Each wall is flat, endless, passes through zero and stands at right angles to its row. A trip goes straight from one point to another. Which walls does it cross, in order?

Walls:
(1): [-37  35]
(2): [ 27 -39]
(3): [-71   5]
(4): [37  7]
(5): [-38  30]
(6): [-51 -54]
Trips:
[-46 -14] to [64 55] => 6, 4, 3, 5, 1
[-18   5] to [  0 -71] => 2, 1, 5, 3

Walls:
(1): [ 50 -69  16 -31  14  16  15  86]
(2): [-17  12  37 -63 -20 -38   2 -53]
(3): [ 38 -61  -3   1 -17   8  31 -10]
(4): [ -2  -2 -15  45 -13   0  12 -51]
(5): [ 44  -2  38 -34   4  12 -44  67]
(6): [ 19  -5  31  58 -21  34  37   4]
(7): [ 64  54 -51 -29 -28 -17 -35 -13]
(8): [-28 -12   1  -3  62  28 -23  45]
Trips:
[  7  35 -49  53 -18  11  54  21] to [ 16   3 -29 -11 -27 -17  70 -18] => 2
[-15 -16 -13  21  27   7  51   2] to [-30 -47  45   4 -88   7  37 -55] => 8, 1, 2
[ 45  22  33 -29  12  27   4 -18] to [-26  65  34 -19  51  66 -20  23] => 3, 8, 1, 7, 2, 6
[ 31 -40  25 -33 -54  34  -7 -34] to [-70  -6 -48   0  50  81 -35  41] => 4, 7, 8, 2, 6, 3

Walls:
(1): [-25 -20  11  46 -10  35  -7  37 -24   8 -13  -2]
(2): [-23  -2  60  47 -13  23 -34 -30  38 -19 -35  37]
(3): [-33  30  74 -15 -43  -5  27 -29  11 -30  23 -28]
(4): [-33 -28 -38  -7  31  -1 -16  36 -39 -22  10 -11]
(5): [  9 -30  14  -1  19  -4   6  14  -7  19  -3 -12]
(6): [ 56   4  -6 -20   9 -10   7  35  29  16  20 -38]
(7): [ 21  15  14  18  38 -25   1 -33  25  38 -15  30]
Trips:
[-24  34  16 -22 -19 -13  35  -3  30 -68  54  26] to [ 15  17  16   1 -71  12  13  19   2  -4  -3 -63] => 6, 2, 1
[ 42 -27 -14  -3  23   3  -1  -6  19  -4   9  17] to [-10 -34  26 -35 -14  17  -1   3  -5 -17 -95  41] => 2, 6, 1, 7
[-50  62 -46  11  -2 -28  -4   1  15   5 -45 -52] to [ 77  -3 -20 -33   9  21  42  -3   6 -29   2 -22] => 6, 3, 4, 5

Walls:
(1): [ 20   1 -78 -29  41  29   0  30  30   7  11  17  20 -33 -11  -5  26 -42
 -79  11   4  -5  -6  24]
(2): [ -4 -34  37   4 -22  40  44  42  -5  22 -36  31  -9  -3   6   3 -16  14
 -18  36  34   9  29   6]
(3): [  3  16  16  42  33 -23  39   5  10  56 -55  -7   9 -32  -5  56  -3  -5
 -40   4  -2  23  21 -53]
(4): [-25 -31  -9  43 -46  -9   8   1 -63  23 -24 -40  15  -6  29 -44  29   9
 -48 -16  13 -28   7  38]
(5): [-21 -16 -38  22 -21  12  31  17  37 -21 -13   3   7  15  52  40  21  43
  33   2 -21 -22   0 -28]
Trips:
[ 21 -15   2  49 -83  19 -49  41  10  -3  63 -28  15  54  16 -18  21  -8
   1  58  -8  33 -13  15] to [  4  11   7  16 -10  12  -7   7   7  -9   6  42  45   1 -12 -18 -14  46
 -39 -13  32  -4  29 -38] => 1, 3
[-23  28  16 -56 -39 -53 -24  16   5 -29  11  16   9  -2  10 -19 -40  39
 -14  14 -19  -4 -27 -40] to [ 41   5  33  21   1 -14  26  41  48  -3 -51  27  17  36 -11 -33 -46  19
 -35  51 -14 -12  79 -35] => 2, 3
[-44 -38 -65 -61  53  33 -10 -32 -12  43  15  11 -26  59  15   1   7  42
   0  14  61 -41 -17 -11] to [-14   0  17  10  20 -67  34  -9 -15  -4 -95  16  26  41 -56 -12  41 -10
 -35  57  40 -31 -18 -47] => 4, 3, 5, 1
[-23  50 -14  11 -22  10  24  62  21 -38  84  77  47   0   3 -47   8 -39
 -34  24 -52  23 -25  40] to [-10  88 -10 -12  21  19 -75  54   5 -15 -49  41 -61  25 -35 -35  32  19
  16  21  55  39   5 -63] => 2, 3
[  2 -19  32  18  14 -11  16  31   3  47 -63  25 -15  -7  24  45  12 -48
 -39  15 -11 -15 -64  -2] to [-13 -13  18   0  -4  10 -11  22  13  48  11 -39  25  10 -37  -4 -20  -7
   2  31 -55  19  -3   3] => 5, 4, 1

Walls:
(1): [  8  26  -1   5  21 -14  10 -36  31  79  17 -45 -18   8   0  -2  29 -21
 -10  -8  16   5  10 -11 -11  -5 -11 -19   3 -11   4  24   1 -17   6 -11
 -21  38   2   9  18  21  29  17 -55  -9   8 -12]
(2): [-24  -2 -25 -31  18  -4  -8  -1   7 -42   4   7 -10   5 -16 -16  12 -21
  12  -1 -23   5   7   0  -1 -26 -10 -23   6 -21  28   1   5 -21 -34 -36
  -7   1 -24 -42  39 -12  26   9   5 -30   3 -28]
(3): [-20  -3  10 -46  14  22  -6   7 -14  21 -16  -4  -3 -14  26  -4 -34   6
  -4   5  10   9   0 -22 -44  -7  27  19 -21   7 -12  -8   7   9  16  13
 -10  41  22  34  12   7 -13  24  34 -16  -9   3]
(4): [ -7  28 -14 -45  40 -31   4  -6   5  -6 -25 -22   1 -15 -19 -13 -22 -53
  16   8  24  23  16   7  11 -19  22  14   3 -13   1   5  -7  18  29  -3
  -3  -3 -26  14 -32 -27 -17  -6 -14  11 -25  15]
(5): [-26   4 -26   6  27  -7 -23   4  42   3  -6  22  19  22  -9 -22   7  -3
  -1  -7  19  14  18 -31  -7  10  19  -1 -29 -14  40  21  34   1  -9 -18
  21  16  22  26  11  -7 -11 -44  23  -5  29  -1]
(6): [-13  37  16  -7   6  17  35   6  14 -28  -1   7   2  -3 -28   2 -17  12
 -16  15  34   4 -22  37   9   3 -23 -18   5  -8   6  11  -4 -19  13  -7
  -7 -14   9 -17 -41 -15  19  -4   2  -7  -3 -17]
(7): [-37   0   2   4 -39  34 -15   5 -24 -22  18   7 -32 -14 -14 -32   0 -10
   2  21   0 -52  33  18 -35 -25   3 -21  20 -32  29  -2  -8  -8 -16 -14
   8   5 -27 -21  33 -12 -10  -4  48  16 -23   6]
(8): [ -3  10  28  -1  -5 -34  20 -20  13 -16  25 -35 -47 -42   9  22   4  45
  27   7  33  12   0 -14  -1  -1 -54  37  -5  20  -7   1  -2   4 -19  36
  12   2   4  50  -5  66  -2 -22  15 -10  -6  38]
(9): [  0  -2 -12   7   2   5  60  -5  20   3  12   3 -24 -21  -8   1  38  -4
  30 -22  -7  -2   7  39 -36  14 -25  34  17 -20   4 -13 -14  -9  41  11
  -7  30 -23   1  20   3   5  15 -28  -7 -14 -29]
(10): [ 36  32 -38  23  37  30  22 -16 -26 -74  10  27  -9  14 -34 -20 -28  -6
  16  -9  -6   8 -36  15  54  16 -11  -9   3 -10  17   2  17 -15  48   5
  -7 -12 -23   3  39  20  -7 -19  -5 -25 -17 -43]
Trips:
[ 37   0 -12 -15  18  -1 -19  -5   5  -1 -25 -42   9 -16  13 -56   7  20
 -42 -16 -22   2  29  -8  12   2  74   7  41  -2  10 -18 -32  30 -28 -16
   5 -14   3 -26   2  15  -5  13   3   3  -9  14] to [ -7 -12  40 -24 -27  -4   8  34 -17 -21 -14 -10 -48  -4  -2  22 -17  -8
  -4 -18 -21 -39  -1  19  38  24 -13  10   1 -16 -18  -8 -14 -38 -23  -4
 -34  28  24 -20  -5  29   7  10   4   0  24  -3] => 4, 8, 6, 3, 9
[-15 -12  11   5  32  33  -9 -23 -10  -9   9  52 -44  17   7  14  16  14
  22 -50   0  24 -15 -15   6  -9  29  -2  27   9 -21   6   5   0  12   2
 -10  15 -35   0   3  22 -12 -17  18   6  43  13] to [-45  -3  20  24   4  15  -3 -14  22  23   5 -12   3 -45 -34 -13  66  34
  16 -44  26   4  36  -8  -6   1  24 -39 -15  23  13  -1  -7  27  19 -20
  16  47 -29  25  24 -44 -13  55  30   5  15 -11] => 7, 1, 10, 8

Walls:
(1): [ 23  43 -28   8  20  -2  -2  33 -17 -44 -10  16  28 -13  45 -18  15  28
   8 -32  24  -2  72   3   6   3   0  -4  -3  14  31  46 -29 -22  25  37
  -1 -42 -44 -42   1  -5  16  -1 -20  11   1 -22]
(2): [-30 -40  34 -15   6   1  24  10  48  19  12 -30 -46  11  18 -51 -20  13
  39 -19  60  -5   4  12   3   2   0  15  42  24  18 -17  51  -9 -33  14
  16  23  60 -47   8  15 -43   0  -4  48  11 -44]
(3): [ -4  24  15  21 -17 -34  16  -3   6  34   7  11  13 -25  23  37  22  11
  -8  16  20  10  12  -9  -2  -6   3   4 -11 -22  12  15  15 -27  46 -53
 -69  10  21  53  34 -51 -15 -42  15 -25  -5  18]
(4): [ 27 -11 -52   2  -5  26 -20 -21  -4  -7 -28  14  18  17  -4   2  -2  11
 -18 -17  19  26 -17  28 -31 -30  17   9 -29 -12  11  31   4 -18  22  10
  -8 -31  15  16   7 -28  55 -30 -25  21 -49  -6]
(5): [ 22  17  -1   7   2  -4  21 -44   0   2  30  14 -19 -35 -28 -59  57 -41
  -5  39  22  21 -36 -39  29 -19  25 -28  16 -22  13 -31  -7 -30  -6  33
   6   2  27 -30  15  -2   2  27 -42  19  13 -17]
(6): [  1 -30  11  -5   5  50 -11 -13  17  25  14 -22  35  33 -14  13  26   8
   0 -15 -14 -55  18  13 -22  47 -31 -32   8  17   6 -13 -49 -24 -14   5
 -55  32 -61 -23  51 -16 -10  45 -29   6  16 -42]
(7): [  0 -16  21  -6  10 -24  -1  26  22  27 -38  14 -21  34  -5 -16 -22  43
 -18  37 -46 -10 -21  -1   9  20  34 -27  44  -8  11  44   4 -19  18  16
  26  13   0  -3 -10 -22  27  25 -20  36  -6 -14]
(8): [ 13 -20  14 -44   8  18 -17   8  36 -32  27  22  32  -2   9  15 -21   3
  -6 -21  20   6 -10  54  69 -50  33   2  23  32 -27 -25 -20  43 -22  20
  -6 -11  39   2  11 -41  -7 -21 -34  35  34  22]
Trips:
[ -8  17   1  -5  11  25   9  31 -75  22 -17  12 -15  22  10 -19  14  42
   5 -12 -32  -1 -26 -29  11  15  39 -22  -8  -3   1  13 -29  11   7 -46
   8 -15  36  22 -27  17 -19 -21  26  57  38  20] to [-24 -15 -29 -79  50 -27  22  -8  41  74 -27 -14  13  27   1  23 -30  28
 -23   8 -13   1  12 -51 -22 -28 -11 -23  50 -40  33   5 -10 -20   3  32
  -5  41   6 -60  11  15   0 -17 -18  -6   7  31] => 2, 3, 6, 5
[ 22  43 -18 -22   7  -5  -7  17  27  24  22   9   9   7 -20   2 -29 -28
  -1 -17  14  13 -12  38  10 -11 -22  47  23 -17  85  -9  16 -12   6  -7
 -33  36   3  13  16  -4 -15 -25   2  -5 -15  31] to [ 38 -12  -2 -23  27  12 -22  27 -29 -22 -22 -39 -20  61  23  20 -21  11
  17   5  44  95  -1  17  -6 -25  18 -10  14  46  -3  57  20  -9  20   7
  -6 -34 -37  22 -34 -12   7  -1  -6 -45  22  10] => 1, 2, 7, 3
[  5  -4  64 -52   4  -7 -18 -20  -1  27  23 -19   9 -20 -16   2  18 -50
   6 -12  18  26  23   1   7  13  10  27   4 -27  -3  12 -44   0  20  23
  36 -33 -14 -43 -24   4   9  31 -51  -2  24  45] to [-22 -33  -4  -4   6 -18  33   2 -52 -35  -5  25  -3  25 -26 -59  -1 -15
  49  49   7  25   0   3 -14  -1 -20  24  -9  21  -7 -20 -18  21  -8  26
 -24 -19  16   3 -18  43 -28 -10  11  -9  -6  27] => 6, 2, 1, 8

Walls:
(1): [-53  26 -19 -32 -34 -25  38   9   1  76  23   9  33  12   7 -21  26  -6
  14 -79  29   3  40   3 -28  -2   0 -25 -13  -2 -50  53  12  30 -21  18
  18 -21 -45   0 -38  16  58 -56  20  -4  29  36]
(2): [-37  28 -31 -17  20 -38  40  22 -38   1 -27  29 -62 -23 -34 -13   1  37
  27 -22  24  41 -16 -11  13 -35  69  -1 -10  26  13 -29   5  12  35   0
  34 -35 -22 -38   8 -28  -4 -33 -61  45  -4  -5]
(3): [-11 -45  -1  22 -26  -7  20 -14  36 -22 -16   5 -16  -4 -36  42  37  -7
 -53   1  15   1  28  -2  10  -7 -18  -9  57  26 -19  29   5  37  46  20
  39 -14  45 -27  23 -19 -44   8 -37 -13   2  27]
(4): [-75  35   7   9  22  10 -55   0  17  63 -22 -21  13  -2   1 -31  16 -21
 -26  -6  28  41  -6  -5 -25 -48   5 -22  40   3  20  -4 -23   1  37   6
 -10  73 -26  32 -47 -34 -35 -24   7 -45  18  36]
(5): [-33   0  38  10 -24 -25  22  18 -30 -19 -10 -22 -20   1  -9  -8   9  40
 -44 -26 -29  24  32 -20  18  28 -18 -48  15 -30 -10  16 -28 -28   1   5
 -13  34  -1   8  16  42  37 -21   7   7  34  -2]
(6): [ 16  15 -58  47 -13 -13 -38  42  23 -61 -26  18  47  16  32  32 -35 -50
 -24 -10  29  -7   4 -28   7  32  35  -5  17  -8 -37 -39  -5  14  30  -5
  12  50   5  -3  -3  18 -11  31  -9   2 -33  35]
(7): [ 56  29   4  -9   2  -3 -37 -10 -33  22  22   8 -27 -38 -24  -8  22  23
 -36 -46  34  -7 -12  65   5 -62  43  69   0 -70  17 -10  -1  16 -39  40
  23  37  16 -16  21 -16  32   8  26  31 -13  14]
(8): [  9   4  28   9   9  36  18   6  15  -2 -55  22 -61 -32  48 -28  17  14
  10  15   1  28 -15  27 -24 -15  32 -42  24   9  31 -14   0 -60  -2  -7
   6  24  35  18  30  42 -33 -13  21  18  17  55]
(9): [ 23  -4  13  -8  23  19  20  10  11 -48 -35  10   6 -49 -27  10   7   4
 -88 -25   5 -37  18  15  17 -26  -4 -40  29  10  -8  36  57  44  21  41
  -1  31   3   9 -44  19 -13  -5  15 -36  -4   0]
(10): [-14 -20  67 -14  19  28  27 -79 -25 -39 -12   6  17 -11  51  18  13  24
 -11 -41 -15 -23 -16  27 -29  12 -30  -6 -10  19 -16 -25   1   0  21 -14
  38  27  22  36  24 -40  32  29 -29  47 -59  -3]
Trips:
[ -4 -57 -29  18  -5 -53  -6  41   4 -13  22   8 -42  -2 -22 -17  27 -16
  11  11 -38 -52 -15 -23 -18  -2   4 -13  -6   3 -35 -33 -39 -40  34  38
   8  42  13  -2  33 -70  -2 -38 -30   1   6  39] to [ -1   2  -2  -1  16  25   4  34  22 -57  26 -23  -3 -24 -38  48  45 -51
 -10   3  20  30  24  26  35   5  13 -35 -14 -11 -26 -13   8  37  -7  10
 -18  23 -13 -34  13  22  -3  -4 -12 -31 -40 -12] => 8, 9, 4, 7, 2
[ 11   3 -52 -19  19  16  20  -7 -16  -5 -25 -25   9  35 -28 -43  29 -15
 -37  34  13  43 -66  24 -19   5  65 -35  41  -4 -27   7 -28  17  15 -18
  10  16 -34 -30  -1  -7 -30  -4  37   4 -38 -11] to [ -5  29 -28  -6  12   2 -50  -5 -24   1  -2 -15   2   2  -1 -29 -25 -25
 -26 -48 -43 -35 -29 -61  18 -30  16 -21  52 -10 -16 -18  21 -44 -20 -31
 -26 -19 -19  -8 -13  31 -19  -8  -9 -47 -31 -35] => 3, 7, 8, 5, 2
[  9 -29  21 -20  -7   5   5 -10  29  12 -39   4  -1   1  30   7  10 -17
 -25 -40 -17 -18   3  18  16  35 -23  11  -4 -14  -2 -28   8  36  91  21
 -32   5   1 -61 -40   1  52  21 -47  13 -49 -25] to [ 13 -44  10  -4  10  -9  20   9 -72 -18  42  -3 -30  23  -6   7  32 -18
 -21   5  14  55   8   9 -18 -83  42   3  24  -1  44  16  26   5 -13  17
  -3  -8  15  35  49  11 -10  20   5   3 -13  16] => 7, 5, 6, 8
[ -5  14 -44 -39 -22 -30  12 -21  38   9 -34   4 -11  36  15  23 -56 -17
 -13 -11  -6   6  16  -4  -5  -1 -15 -20  12  31   2 -10   7  33 -41 -20
  -5  62  -1 -11  19  31 -30 -34   4 -37 -11  13] to [-10  -2  14 -19  41 -13 -41  46  20   0  -7 -26 -10  27  17  34  34 -45
 -11 -19  51  11  -2   7   7 -37  14  13   4  18 -26  13 -25  32 -68  23
  20  10  38  24 -43  21   0  17  26  20 -39 -53] => 5, 8, 7, 3
[-38 -22  39 -45 -25  23  26  20  10  -2 -17  29 -35  33 -24 -22  22  26
 -10 -15   6  19  39   5 -31  40 -55  25 -12  79 -18  59   1  29  26   5
  -2  21 -62  -6 -19  13  31  13  10  57 -34  -5] to [-26   3  -8  -8  34   1   1  -9  14   5  35  -6  17  -8 -21  -5 -25  24
  26 -22 -14 -15  13 -41 -19 -50  -1   5   3  43  -9 -29 -22 -26  33  -5
  13  26  -9  38  25 -27   5  26 -16  31 -15 -34] => 4, 9, 3, 5, 1

Walls:
(1): [ 24   5   8 -39  -9  13  37  31 -11  -1   5  16  35  -8 -22 -19 -47   7
 -31  55  -2 -24  48  44 -33  15 -28 -39  18  26  -6 -45 -16  -1   4   5
  -4   7  47   1 -16  20  18  -3 -10  54  10  37]
(2): [-38 -30  11   9 -45  25  61 -31 -36  55  26 -18 -17  14  32  -7  -6  -6
 -37 -16  11 -35 -20 -19  12 -39 -54  -7  21  15 -30  12  11  13   7  30
   7  -8 -13  10  41  26  -5 -10  -3 -14  14  20]
(3): [ 33  15 -13  11  -2  37   0 -49 -27  24  42  51  16  16  15   2  13   2
   8   7   1  17 -18   5 -20  27 -38  -6  12 -46  -8 -22   8  32 -12  -6
 -20 -36 -10   1  -9   0 -28   6  11 -34  40  23]
(4): [  9 -50  53 -13 -10  36  -9 -11   1  21 -29  14 -18 -10  22  16  15  -7
 -10 -11  67  -7  36  13  18  30 -10  -5  -3  -9  33 -26  21 -12  -1  32
  16 -38  39  14  17  -2   4  15 -33   0 -15  16]
(5): [  8 -28  -2 -17  15 -70  29  19  17 -10   4  -6  -5  -1 -11  11  17 -11
 -23  28  -9 -14 -21 -36  10   1  26  22  -5  23  38 -32  24  -3  18 -16
 -19  29  44  -6   5  -2 -20  -3  25 -64  -4 -10]
(6): [ -6 -55  -7  21  15 -15 -27 -10 -10  12 -10  -3 -39 -39  -8 -17 -11 -17
 -33  60   5  26  31  18  45   0  17   6 -14 -24  36  27 -16 -10 -14 -15
  22  44 -14  18 -12  54 -56   0 -13  13 -23  24]
(7): [ 28  -6 -43  13  14   3 -13  15  -9  18 -20 -14 -23 -13 -18  32  -1   9
  30 -32  -4  23 -11 -11  21  20  17 -54  21  -4  39  -2 -42  20   8 -12
 -44 -53  -8   4 -13  24 -46   7 -20  22 -38  -3]
(8): [ 22 -19 -26 -11  50  50  -6  10  19  25  -4   9  -9  -8  33 -16  22 -54
 -26  13  21  -5 -64  58  -1  10 -32 -49 -20  -8  -3  -6 -30 -37  17 -29
 -49  35  20 -49  27 -14   0 -39  41  13  16  37]
(9): [ 27   3 -39 -10  33 -24   3 -11   4  17  -1 -25 -36  27  -6 -13  32   3
  -7  43   1  33  -6 -45 -12  71  22 -27 -10 -24   0  14 -20 -29 -23   6
 -36  27 -24 -52  11  61 -45 -31   0 -55 -28 -44]
(10): [ 14  17  -8  45  23  10  -9   2 -14  -4  -6  30  10  40  11  37  10 -29
 -41   8  10 -83  14 -16 -23  22 -12  84   1 -25  -3 -21  18   9  -2  24
 -41 -22 -20  -6 -32 -41 -11  10  35 -25  -1 -22]
(11): [-15  37 -40   5 -54  -2  17  26 -19   1  60   4 -15  27 -31 -70   3  13
  -8  28 -31  15  41 -23  20  26 -10 -33 -42 -11  25  -2  -9 -16 -68  39
  20 -17  20  10 -16  30 -30 -44 -29   2  14  25]
Trips:
[-13 -19  48 -34 -22 -38 -24  11  13 -16  -6 -19   3 -20  29  11   1   8
  13  17 -12  -4 -18  30 -37 -40 -40  14  14 -55  29  30  32  28  31  28
  38 -36  20  -6  -8  44 -53 -24 -20   0  -7 -17] to [  8 -32  27  29  18  39  -3   6  27 -32  -8  -2  11   1 -11   5  30  26
 -29 -13 -22   0 -11  36   0   8 -40  18  12   2   1  -5  14 -31 -31 -34
  15  -3  43  23  13 -49  19 -15 -20  21 -31 -12] => 5, 1, 2, 8, 6, 10
[  6  -8  31 -30  10 -10 -19   4  15 -19  -5  56  27  39  12  33  36  -2
   8 -18  11  20  13  -5  28 -10  51 -38  39  24  34 -30  35 -69  -2 -38
 -20  17  -9  -6 -29  16  -1   0 -31   8   2  28] to [  7   8  40  -2  33 -34  12  20   9 -13  34 -21 -18 -35  12   5 -37  26
  13  28 -64  -3 -42  -8  14  25 -12 -21   8  -9  -9   6 -41 -14  25  -1
  27   4   3 -29  10   6  11   3   4  16   6 -55] => 4, 6
[ 21  21  -4  13 -13  21 -53  22   0   7  27 -16 -37  11 -32  10   5   4
   2 -14  27  43 -35 -57  16  16  52  24   1  10  15 -19  11  10  16  -6
   6 -47  30 -17  17 -45 -95  52 -13 -14  65  -5] to [  3 -37 -40  10 -11  -2  34  15   8   7  17 -12  11   6  -5 -48  22  -7
  13  -8   8   7  18 -10 -10  10 -28   1   9  17  20  -3  17 -28 -35 -50
  31 -22  13  24   3  39 -46 -35 -19  -1 -20  21] => 6, 10, 2, 1
[-17 -43  54  -6  17  -9  -1 -13 -27  28 -22   4 -31 -22  -8   8  27 -12
 -49  35  13  20  -7   4 -32 -23 -57 -23 -13   3 -23 -10  -3  12  -6   2
   7   1  34   9  11  -8  17  31  29 -47   4  19] to [ 36  -7  13  -9 -21  21  54 -47 -12   6  -8 -28 -14  20   4  -4   7  25
  69  -2   2 -29  36 -47  -5  14   9  -5  45 -16 -15   7 -18  34  -7 -53
 -53  -3  58  28   0 -40 -53  45   8  26   2   8] => 10, 6, 7, 8
